Every row gives one point. The window is the flat piece filled in between its corners: a triangle in 3 columns, a solid with four corners in 4, and so on. A path goes straight from each point to the next, and from the last back to the first. List the points from which the path goes on through the window.

Window (4 x 4)
[[ -2.8 -14.2  37.7  -2.9]
 [-11.6 -18.4  -3.5  10.9]
 [ 29.2 -32.6   3.3  19.4]
 [-31.2  30.9   1.2 -12.1]]
Path:
(1): [ 30.8 -29.7  17.8 -23.1]
(2): [  9.8 -23.1   5.6  38.6]
(3): [ 17.6 -14.1  21.3  28.2]
(4): [  9.2 -25.2  -0.5 -24.2]
(5): [-18.0 -15.3  -7.8  -7.3]
(6): [-9.7 -3.4  5.6 18.6]
(7): [-19.2  22.4   3.6  14.6]
(8): [-23.3  -0.6  13.7 -41.2]
(9): [-18.3  -7.6   4.8 -20.5]
(10): [-23.4  15.2  17.0   7.0]
(11): [-5.5 -1.2 -8.5 30.4]
(12): [ -1.2 -20.4  -4.9 -14.8]
(13): [-15.7  11.6   2.2 -18.8]
(14): [-32.2  29.6   8.4   3.4]
(15): [19.8 -4.1 18.5 36.5]
(16): [ 13.6 -24.7 -21.8   4.9]
Through the window after points: 1, 5, 7, 13

Window (8 x 8)
[[  2.4  -8.5  12.1  15.6  22.5  -2.5 -43.7  18.8]
 [-14.9  51.7  13.7  -9.6  16.6 -34.4 -32.9   8.7]
 [ -2.1  13.3 -19.0  35.9  16.8  -6.0   0.9   9.0]
 [-39.5 -30.1 -13.2 -32.1  18.9  24.4   3.3 -20.3]
 [  2.6  39.6  -4.8 -18.4   4.4  -6.4 -15.0  21.6]
 [-25.5 -42.9 -30.4  -5.1  -0.9  -6.8  22.8   1.0]
 [-38.5 -16.3   3.5 -10.9   6.0  10.6  22.9   9.4]
 [ 20.9 -23.5  31.0  22.0  10.5   0.9 -27.9 -18.2]]
Path:
(1): [ -0.1 -24.4   1.0  -5.8  21.4  -8.3  17.2   0.9]
(2): [-48.3 -24.5  -8.3  -2.2   7.6  22.9 -27.7 -18.1]
(3): [-48.4  -0.3   5.6   4.6 -14.8  -4.5  -8.8  -2.9]
(4): [ 9.6 -7.4 -1.4 -4.7 40.4  5.8  7.4 21.3]
(5): [-20.3  -9.6 -20.8  20.6  54.5  -9.2  11.2   8.3]
(6): [  3.1  18.2  -5.3  14.4 -20.5  -3.8 -14.4   7.2]
(7): [-40.6   4.8 -24.6   9.4 -32.1 -11.4   1.2  -8.8]
(8): [ -7.6 -10.7   7.1 -34.1  40.5  13.3   0.3  -2.5]
(9): [-12.6  -0.9  -6.9 -16.2  31.0 -15.4  12.7   6.4]
(10): [-28.4  24.4 -17.7   8.1 -13.3  -6.4 -27.6  18.3]
(11): [-14.5   7.0 -11.6   5.8   1.6  -0.9 -25.6  -2.2]
(12): [  3.1  11.8   4.4 -11.3  25.0  -4.0   2.4  25.7]
(13): [ -1.9 -21.2  12.4  13.0  36.0  -9.9 -22.2  14.6]
(14): [ -6.2  32.8 -13.0  13.4 -20.0  11.1 -20.9   2.7]
(15): [-25.8   2.4 -13.4  10.7 -12.2  15.4 -18.5  14.8]
(16): [ -6.5  15.6 -10.2  -0.4  25.8 -15.5   4.8   8.8]
Through the window after points: 3, 5, 11, 13

Window (11 x 11)
[[-33.2  -2.8 -13.0  34.2   7.8  25.0  32.8   3.1 -16.9  14.6 -21.7]
 [ -0.1 -46.3  -5.1   8.1 -14.8 -15.1  -1.7 -17.4 -11.0  27.4 -19.9]
 [  4.2 -32.0   6.2 -13.2   6.7  18.5  14.8 -10.6  25.9  32.7  26.9]
 [-13.5  30.9 -11.9 -25.5 -13.9 -13.1  27.3 -27.7  -0.1  -1.1  18.9]
 [-23.6  18.7  -6.9  -6.9  10.0  19.2  -0.3  48.6  24.3 -32.3   9.4]
 [-11.3  -8.3 -10.7  43.7  -4.4 -10.5  12.3  -3.8 -32.9  -3.2  11.8]
 [-67.6  25.2  -9.2  20.2   3.2   1.0 -16.5   0.6  21.6  16.0 -24.9]
 [ 14.0  10.0   2.4 -21.3  22.5   2.5  14.1 -16.6 -11.6 -36.9  28.6]
 [  9.6   7.8 -22.7 -20.0  17.7 -19.9  23.3 -28.2  12.0  42.5  12.7]
 [  3.2   8.0   6.8  -1.8  -3.7 -52.2  31.3 -41.6   2.9  -3.9   3.6]
 [-19.1   5.0  27.3   6.0   1.0 -23.6  -8.1  22.7 -21.3  -0.9  -3.6]]
Path:
(1): [  8.7  17.3   5.8  25.7  -3.9   7.6  -7.4  -4.1 -21.1  13.3  -8.9]
(2): [-14.5 -13.5  -5.8 -21.6  15.3 -16.4  24.5  -7.1   2.2 -27.7  25.6]
(3): [-27.9  -2.5 -16.5  -9.2  20.5 -23.6  10.9 -15.2   0.7   2.7  10.6]
(4): [-10.0  28.0   5.7  17.6 -16.6  12.7  10.8   9.7  -3.7  -8.2 -11.7]
(5): [18.8  8.7  1.0 -7.8  6.0 10.2  3.0 13.2 22.3 24.0  8.1]
(6): [-57.6 -24.9   0.5  -5.4   5.1 -26.0  22.8 -27.9 -22.1  -5.3  -4.3]
(7): [-45.6 -22.0 -10.4  -2.2   9.5  -4.0  28.0   7.0   3.8  -7.6   7.0]
(8): [  8.7   5.8  -0.9  14.5   0.7   3.5   9.7 -15.5 -11.9  10.9   7.8]
Through the window after points: 1, 7

Window (14 x 14)
[[-25.8 -39.2 -34.8  16.6  39.5  11.2  29.7  -3.1 -56.0 -23.7   7.8  23.4
  -40.7 -27.1]
 [  5.3 -18.6 -23.9 -26.5  47.6   2.5  27.9  30.4  20.7   5.7 -24.0 -19.0
   -2.6 -10.3]
 [  5.7  23.9  21.5 -27.9 -16.3  12.6  23.4  14.8  16.2  56.8  -9.5  -2.4
    6.8 -28.4]
 [ 11.2  18.2 -11.5  -5.3 -44.1  32.9   1.1  22.3  27.7  28.8   1.5 -12.0
   -3.0 -14.1]
 [  2.0 -15.9   5.8  17.8  17.3   3.0  38.1   9.1 -23.9 -46.8  -3.3  10.4
  -24.8 -31.1]
 [  0.5 -15.8 -26.5 -39.3  22.4  21.1  60.1 -19.2  16.5  -5.9 -15.9  -1.1
   13.9  -8.5]
 [  2.1  39.2  -6.9 -42.0 -27.6  -7.0   0.1  -3.7  35.1  29.2  -5.8 -28.1
   -7.8 -40.1]
 [-13.0   0.5  14.6  10.9 -20.6  -0.1 -16.0  -3.1  36.1  31.5  -3.7 -13.2
   24.5 -11.2]
 [  9.3  18.4 -15.5  11.9  13.5   0.8 -25.7   4.9 -27.5 -11.6  13.8  24.5
   33.5   2.3]
 [ -6.2  -5.8  15.4  -5.0  -4.2  10.6 -24.4   9.0  23.3  -2.3   6.0  43.0
  -11.5  -4.9]
 [ -0.7   8.3   2.6  -6.6 -16.6 -19.9  -7.5  13.8 -11.8   6.8  34.2  -0.6
    4.5  23.7]
 [ 30.2   6.0   4.5   5.4  14.3  14.0  -2.1 -19.2  17.4  17.9  17.6   2.1
   -6.0  -2.3]
 [ -5.3   5.4 -18.2  55.4   8.4 -17.9   8.5  -2.7 -18.9 -18.1   5.9  59.5
  -25.1   7.3]
 [  3.7  -9.3   4.9  17.9  -7.5  -4.2 -26.5  -0.1 -33.4  -7.0 -25.7  19.8
  -21.2  19.2]]
Path:
(1): [ 37.3  -7.2  -6.5 -23.4 -18.9   2.0   3.5   7.6  19.8  32.9  -3.1   2.7
   8.7  -9.6]
(2): [ 28.2 -21.9 -10.0 -13.1 -22.3  -0.3   2.3  -7.2  13.8   3.1   0.1  11.6
   2.7 -11.5]
(3): [-16.8  11.3  -4.3 -14.7  19.5  18.7  22.9   9.4   7.1   8.7  -8.1 -10.6
   0.2 -15.1]
(4): [-27.9  44.6   7.3   4.4   4.5  10.6   1.0 -15.4 -28.3 -19.9   8.4   5.4
  -7.5  14.8]
(5): [ 11.9 -16.4 -14.1 -11.1  -0.4   2.9  15.0  16.5  22.0  15.6   4.1   3.1
   0.1 -24.3]
(6): [ 38.5  -8.4 -38.1  15.9 -24.4 -16.7  10.4   5.6 -20.4  30.0  15.1   5.3
  17.3 -40.3]
(7): [-19.6   4.0  23.2  -6.4  18.5  27.2   9.8   5.3  14.3 -26.0  -5.4   6.5
 -29.9   8.6]
(8): [-20.2  20.1  19.6   9.8  -2.9  12.2 -22.9  12.9  -9.7   5.3   2.9 -26.3
 -39.5   4.5]
(9): [ 15.6 -11.2 -17.4  -8.6  -5.1   0.3  17.1   0.9   2.8   5.6  -8.3  27.7
  13.8  -4.2]
(10): [ 14.3 -19.0 -22.8  -7.8 -15.5  -5.7   8.9 -12.5   5.5   6.6  -9.2  20.6
  26.2 -22.3]
(11): [-12.6   7.2  -5.0  -9.4  30.3  20.7  40.0  -0.1   6.2  -9.2  -2.7  -2.5
 -17.2   4.8]
(12): [-19.3  52.4  19.9  17.3   0.4  15.0   4.4   6.2  -4.6  -7.3  18.7  29.6
 -14.2  15.7]
(13): [ 17.4 -18.7 -24.5  -2.1 -19.0   5.6   6.4  11.4  14.9  23.0 -10.6  -0.5
  -2.3 -24.9]
(14): [ 50.6   2.5   5.4   5.6 -24.4 -14.5  24.7  -2.3  -3.7   8.2  -1.8   5.1
  48.7 -27.5]
(15): [-16.3   4.7  -0.5  -0.7  11.9  10.0  -0.1  10.6  -8.4  -1.4   1.2  10.9
 -21.3  -4.1]
(16): [-24.5  30.6  15.6  10.5  15.0  12.5   7.4  -5.8  -1.9   6.6  10.0   1.2
 -14.2 -13.6]
Through the window after points: 6, 8, 10, 12, 14, 16

Window (14 x 14)
[[-16.1   5.6  23.2   7.4 -12.0  16.4 -11.0 -34.9 -12.2  21.8  -1.0   9.5
   -2.1   8.9]
 [  6.2  29.1  -8.4  16.3   0.2  31.0  18.8  -9.3   9.7   8.4  -8.5 -25.3
   -2.7   0.6]
 [-13.5   0.5  38.3  11.4 -37.4 -19.1  27.9 -25.0 -41.0 -26.5  23.1 -22.4
   -4.0 -12.6]
 [-24.9 -41.9 -16.5 -39.2 -48.0 -49.6 -51.6  -1.4  -2.7  50.4 -15.3 -46.2
  -13.0  11.9]
 [ 15.4   5.2  42.1   3.3  16.0  -4.5  11.2   9.0   7.9   5.0  11.9  -7.0
   43.0  -5.6]
 [ 11.1  18.3 -16.1  -8.4  21.9 -29.0  10.4  -8.8   7.3  12.0 -14.1  -2.6
   -9.5   7.9]
 [-22.0   4.0   1.1  -0.6  -3.3 -11.8  13.2   0.9  10.1   9.3  -6.7  31.4
  -20.0 -46.1]
 [ -3.5   1.1 -14.0  20.9 -50.1 -36.8 -21.6  -3.3 -15.5  20.8 -14.5  -6.1
   31.2 -32.5]
 [ 32.4  18.9 -13.3  12.6  -8.4  16.5 -39.9  27.1 -15.3   6.2   4.1  -3.2
  -19.8  20.7]
 [  2.4  35.6  12.7   1.9  -4.7   8.3 -11.1  13.7  17.3  34.8 -43.5   3.2
   -9.6  11.8]
 [  5.7  16.0  16.4  28.7  22.9  -8.4  17.9  -5.1   1.4  27.8   0.9   0.1
  -25.7 -18.1]
 [ 56.1   2.0  -6.6  46.8  -6.2  37.0 -35.3  14.2 -12.6 -25.7 -32.9  11.1
  -26.9   0.2]
 [-25.1  12.0   1.6  21.7  16.8 -17.2   9.8  -2.4  25.4   2.0   1.8  -1.4
  -27.8  13.5]
 [  5.1  20.0  28.2   1.8   5.5 -19.7 -14.9 -21.8   1.4 -30.3  23.8 -28.0
  -19.4 -18.2]]
Path:
(1): [ -8.8 -16.6   3.7  -9.2  -0.2  -6.5 -22.8   3.9 -11.9  21.4 -14.3 -23.7
   0.3   4.3]
(2): [  0.1  11.3  12.7   1.0 -41.0 -35.0  -5.3 -16.8  17.2  16.0  14.0  -5.8
  -6.2  -1.7]
(3): [  1.5   2.5  23.9   7.2 -17.0 -12.7  13.8  -2.7  25.6   0.8   3.2   8.3
  -2.7   4.1]
(4): [  4.8  40.9 -10.0  26.2  23.1  18.9 -15.1  -7.4 -46.1   7.9 -12.0  -9.1
 -14.8 -14.2]
(5): [ -4.7   5.7   7.1  -0.9   2.0   1.6  -5.9   6.6 -10.7  10.2 -10.8  -3.4
  -4.8 -12.7]
(6): [ 36.1  38.3  12.2  46.7 -17.5 -16.0   8.0 -28.8  29.0  25.2  -1.1   3.0
 -24.3  -8.5]
(7): [ 23.2   7.3   3.0  -5.3  -4.3  -2.9  -3.4   3.4  19.6  17.7  -1.0  22.1
 -21.8  -9.2]
(8): [-35.1  14.0  25.4  31.0   0.1 -23.2  -2.4 -16.5 -28.7  -1.8  -8.1 -39.4
   3.8  -4.5]
(9): [  5.6   3.3   4.6  21.8  15.5  12.9 -23.7  -0.7 -25.0  -8.6 -10.5  -2.1
 -16.4  -2.7]
(10): [ 25.6  18.5   7.6  20.5 -20.2  -5.8   3.1   1.8  26.0   9.8 -13.0  -0.1
 -15.5  -5.0]
(11): [  7.6  10.0  13.6  -0.4 -19.3 -17.1   5.1   0.3   8.5  11.2  -1.3   5.5
  -4.2   8.2]
(12): [ -8.7  11.7  -4.7  21.1  20.2  20.5 -20.6  -0.3 -12.4  -2.5 -19.3 -29.8
   5.7 -21.4]
Through the window after points: 1, 9
